Each row of a before or after table is a point. The points were changed in one or more steps. Then noise was added and the rows were shuffled. The steps act on columns, c1 being the first. Write out the steps. A step turns or swaps two columns, mirrors them in a line or flattens them onto one, adds a multiple of one to another, or multiplies or shifts one. Angles are multiples of 10 degrees, from the lower column toward the higher: turns from -170 to 170, lines from 10 to 170 but not 90. Use the fewest steps. Two steps may share a column if one is a turn and the other turns, adds or multiplies; they go together, in the order done. Otherwise the lowest column goes first.

Before:
-0.10  -0.04  0.32
0.02  -0.13  0.51
-0.77  -0.11  -0.18
0.06  0.10  -0.15
-0.28  -0.28  -0.19
-0.39  0.29  -0.19
-0.11  -0.03  -0.21
0.03  -0.21  -0.19
0.04  0.42  -0.22
After, 9 rows:
-0.78  -0.12  -0.55
-0.12  -0.04  -0.64
-0.11  -0.04  0.96
-0.39  0.28  -0.59
0.06  0.11  -0.46
-0.27  -0.28  -0.56
0.04  0.44  -0.65
0.02  -0.21  -0.57
0.04  -0.14  1.53
Steps: multiply c3 by 3

Before, 11 rows:
-0.26  0.26  0.36  -0.24  0.16  0.09  -0.58  -0.41
-0.06  0.23  -0.11  0.45  -0.41  0.29  -0.36  -0.09
-0.80  -0.44  0.03  -0.41  0.41  -0.26  -1.02  0.22
-0.60  -0.67  -0.06  -0.79  0.13  -0.63  -0.64  0.19
0.12  0.34  0.39  -0.09  0.49  0.16  -0.95  -0.12
0.30  -0.22  -0.66  0.48  0.05  -0.30  0.06  -0.38
0.26  -0.51  -0.87  0.24  -0.60  0.05  -0.17  -0.66
0.24  0.39  0.03  -0.04  -0.01  0.52  -0.23  0.10
-0.99  0.04  -0.55  -0.57  -0.15  -0.17  -0.52  -0.08
-0.03  -0.53  -0.24  0.28  0.10  0.17  0.03  -0.44
-0.15  0.31  0.43  0.03  -0.10  -0.06  -0.46  -0.01
After (11 x 8):
0.30  -0.23  -0.66  -0.46  -0.05  -0.31  -0.13  -0.38
-0.06  0.23  -0.11  -0.30  0.41  0.28  -0.50  -0.08
0.27  -0.52  -0.87  -0.16  0.61  0.06  -0.24  -0.68
-0.02  -0.52  -0.24  -0.27  -0.11  0.17  -0.07  -0.44
0.25  0.40  0.03  0.13  0.01  0.52  -0.20  0.11
-0.99  0.05  -0.55  0.71  0.16  -0.16  -0.29  -0.07
-0.79  -0.44  0.03  0.73  -0.41  -0.26  -0.82  0.22
-0.15  0.30  0.43  0.14  0.10  -0.07  -0.45  -0.02
-0.27  0.26  0.37  0.42  -0.17  0.08  -0.45  -0.40
0.11  0.33  0.40  0.41  -0.49  0.16  -0.85  -0.13
-0.59  -0.67  -0.07  0.95  -0.13  -0.63  -0.33  0.18
Steps: mirror c4 and c7 in the line at 100 degrees; multiply c5 by -1
